Each row is a point. To make a cloud, some directions were put in groups of two or more. Within a group, all points are equally far from the middle, so they leave a hole (a ring in 2 directions, a hollow ball in 3). The other directions are filled evenly. Then the cloud was stretched, turned, moved and blurred a little. How many holes are there, and how many directions does each take, smallest first?

Cloud (14 x 2):
[[ 0.54  0.18]
 [-0.38  0.06]
 [ 0.22 -0.22]
 [ 0.09 -0.34]
 [-0.40  0.32]
 [-0.19 -0.14]
 [ 0.74  0.09]
 [ 0.75  0.20]
 [-0.64  0.40]
 [-0.36 -0.24]
 [ 0.70  0.27]
 [-0.59  0.28]
 [ 0.78  0.13]
 [-0.33  0.25]]
Holes: 0

Cloud (19 x 3):
[[-0.18  0.00 -0.20]
 [ 0.36 -0.54 -0.12]
 [ 0.17 -0.50  0.07]
 [ 0.57  0.37 -0.36]
 [-0.40 -0.24  0.39]
 [ 0.26  0.42 -0.26]
 [ 0.76 -0.10 -0.68]
 [-0.43 -0.24  0.11]
 [-0.30 -0.15 -0.14]
 [ 0.59  0.39 -0.34]
 [ 0.63  0.68  0.10]
 [-0.39 -0.48 -0.05]
 [ 0.51  0.78  0.02]
 [ 0.47  0.57  0.51]
 [ 0.39  0.66 -0.11]
 [ 0.56  0.57 -0.17]
 [ 0.02  0.23 -0.25]
 [-0.50  0.07  0.53]
 [-0.45  0.03  0.64]]
Holes: 1 (2)

Cloud:
[[ 0.66  0.28  0.57 -0.50  0.21  0.13]
 [-0.38 -0.19  0.52  0.45  0.67  0.30]
 [-0.71 -0.27  0.33  0.07  0.86  0.03]
 [-0.21  0.49 -0.01  0.10 -0.57  0.40]
 [-0.77  0.15 -0.09 -0.22 -0.10  0.60]
 [ 0.18  0.05 -0.23  0.07 -0.38  0.64]
 [ 0.67 -0.30  0.05 -0.57  0.02  0.31]
 [ 0.61  0.17  0.54 -0.52  0.31  0.26]
 [-0.26  0.24 -0.05 -0.17  0.82  0.72]
 [-0.81  0.30  0.00  0.24 -0.13 -0.63]
 [-0.08  0.19 -0.61 -0.40  0.06 -0.74]
 [-0.54  0.26  0.12 -0.70  0.15  0.09]
 [ 0.39 -0.54  0.06 -0.32 -0.34 -0.70]
 [-0.01  0.41  0.38 -0.56 -0.40 -0.17]
 [-0.04 -0.38 -0.08  0.53  0.56 -0.16]
 [-0.25  0.22  0.47 -0.25  0.71 -0.73]
 [ 0.32  0.00  0.06 -0.55  0.87  0.50]
 [ 0.00  0.17 -0.64 -0.22 -0.47 -0.35]
 [-0.15 -0.75 -0.35 -0.45 -0.20 -0.20]
 [ 0.28  0.10 -0.07  0.13 -0.18  0.72]
 [-0.20 -0.10 -0.52  0.06 -0.50 -0.57]
 [-0.56 -0.58 -0.56  0.15 -0.30 -0.04]
 [-0.14  0.20  0.55  0.62  0.32  0.10]
 [ 0.22 -0.37  0.20 -0.13 -0.43 -0.87]
 [ 0.22 -0.08  0.33 -0.43 -0.12  0.56]
 [-0.65  0.80  0.07 -0.08 -0.03 -0.31]
 [-0.56 -0.27  0.24 -0.31  0.71 -0.57]
 [ 0.14  0.20  0.21  0.23 -0.08  0.76]
 [ 0.81  0.36 -0.11 -0.25  0.40 -0.22]
 [-0.17 -0.50 -0.45 -0.10  0.85  0.16]
 [ 0.35  0.15 -0.33  0.10  0.53  0.30]
 [ 0.12  0.38  0.34  0.33  0.23  0.61]
 [-0.37 -0.11 -0.48 -0.43 -0.16  0.61]
 [-0.40 -0.80 -0.09  0.37 -0.36 -0.02]
 [ 0.94  0.08 -0.04 -0.27  0.24 -0.40]
 [-0.01 -0.13  0.50 -0.09 -0.05  0.65]
 [-0.24 -0.59  0.18  0.65 -0.30 -0.05]
 [ 0.07 -0.32 -0.40 -0.07 -0.34  0.60]
 [-0.74 -0.08  0.22 -0.17 -0.20  0.39]
 [-0.75  0.46 -0.16 -0.07  0.49  0.54]
 [ 0.41 -0.18  0.13 -0.51 -0.09  0.54]
 [-0.30  0.26 -0.78 -0.16  0.20 -0.07]
 [ 0.42  0.17  0.73 -0.37  0.45  0.14]
 [ 0.11  0.65  0.23 -0.35 -0.55 -0.15]
 [-0.55  0.79  0.14 -0.23  0.03 -0.46]
 [-0.20  0.65  0.17  0.02 -0.60  0.00]]
Holes: 3 (2, 2, 2)
